Rows are points. The points of each table are mixes of a few directions, plus a little noise. How many directions does each table use, and how many do they share? Where both have some left over, give the other angles between the two spaces (their principal angles), to ten degrees, smallest first.

First (4 x 2):
[[-36 -13]
 [  0   0]
 [-24  -8]
 [ 60  21]]
Second (7 x 2):
[[  5  -6]
 [ -1   2]
 [ -5   6]
 [-35  43]
 [ -5   6]
 [ 54 -65]
 [-12  15]]
Directions: first 1, second 1, shared 0; angles 70

First (7 x 6):
[[-42  22 -67  16  14 -12]
 [ -6   1  -3   0   1   2]
 [ 44  -8  28   1  -8 -16]
 [ 18 -19  58 -19 -11  24]
 [ 71   3  -4  22  -5 -57]
 [-70   7 -25 -10  10  37]
 [-16  -5  13 -10  -1  21]]
Second (8 x 6):
[[  6 -57 -10 -13  68  -6]
 [  0  -3  -1  -1   4   0]
 [ -5  53   9  12 -64   6]
 [ -1   8   1   2 -10   1]
 [  4 -42  -7  -9  51  -5]
 [ -7  71  12  16 -86   8]
 [  4 -40  -7  -9  47  -4]
 [ -1   9   2   2 -11   1]]
Directions: first 2, second 1, shared 0; angles 90

First (11 x 11):
[[-10  12 -35 -27 -51 -74  -7 -28  55  -6 -47]
 [ -7  19  13  16  43  -2   9 -31 -72 -31   0]
 [  0 -41  38  12 -34  42  19  47  38  32  49]
 [  8  14  18  10  22  21  10  37  23  31  10]
 [ -1 -15 -20   8   1  21  -3  19  13   3  17]
 [-11   9 -14  23  38  -2   9  -4 -38 -20   4]
 [  6   3  37 -27 -45 -21  -1 -40   9  -3 -14]
 [ -1   3 -18  15  53  21 -10  -9 -72 -25   4]
 [ -9  17   2 -16 -36 -49   8 -54  17 -25 -23]
 [ 23 -11  12 -12 -23  58  -9  26  62  31  28]
 [  2 -10 -33  -2  30 -14 -25  37 -35  14 -27]]
Second (11 x 11):
[[ 23  19  38  32  -7 -15 -24   0 -23   3  92]
 [  2  -3   7  21  -1  -9  -7   6 -15   0  16]
 [ -9 -14  -7  20  -4 -12  -6  15 -15   1 -17]
 [ 21  24  15 -31  17  29  22 -38  26  -1  40]
 [-17 -24 -39 -26  33  34  54 -23  25  -3 -88]
 [  5   1   5   8   6   2   4  -5  -4   0  14]
 [  5  37  22 -30 -55 -32 -66  30  12   3  37]
 [ 26  23  20 -20  24  32  29 -43  19   0  54]
 [  1  -6 -13 -17  25  27  37 -25  17  -2 -25]
 [-33 -19 -28   0 -41 -39 -43  56  -8   0 -78]
 [-21 -37 -20  44   5 -18   1  25 -32   0 -46]]
Directions: first 6, second 3, shared 0; angles 30, 30, 70

First (9 x 14):
[[ 44 -14 -10 -28  -2  -9  -6  24 -14  -6   0  -9 -15  14]
 [ 61   3  25 -23  32  23 -12  16  20 -20  20  -4  29   8]
 [-80 -52 -11  50  39   2  13 -22 -24  26 -17  12  24 -38]
 [ 57   7   7 -53 -24   4 -24  23   7 -24   3 -16  -2  17]
 [ 48  28  42  -2  -6   5  -5  12  20   6  32  -8 -29  46]
 [-81 -45  19  66  11   9  12 -28 -32 -26 -20   2  -7 -70]
 [-38  53 -58  10 -30 -23  32 -25   5  -4 -22  22  -3 -21]
 [  2  -3  42 -24 -22  21 -36   2  23   5  11 -16  12  23]
 [-14  22 -55   4  -1 -31  27  -3  -6  41  -7  17 -10  21]]
Second (9 x 14):
[[ 39   5  -9 -26 -32 -18  -5  21 -16 -11  -2 -14 -41  18]
 [  6  -4   8   0  23  22  -2  -7   8 -41  -4   3  35 -43]
 [-75 -46 -39  16  31  -3   2 -16 -14  43 -25  13  50 -23]
 [ -4  29  28  -4 -31  -5 -14   0  26  62  27  -8 -28  78]
 [-50 -25   5  -6  -3  16 -21 -13   5   8 -16  -2  41 -18]
 [ 77   4 -17 -24  28   2  12  22 -10 -55  -1   0   6 -26]
 [-25  25  26  18 -43 -12  -3  -9   9  34  15  -6 -50  45]
 [-39 -14 -12  27  50  14  14 -20   4  10  -6  19  52 -32]
 [ 70  30   8  -5 -24 -14  15  19 -14 -52  11  -8 -64   2]]
Directions: first 6, second 5, shared 5
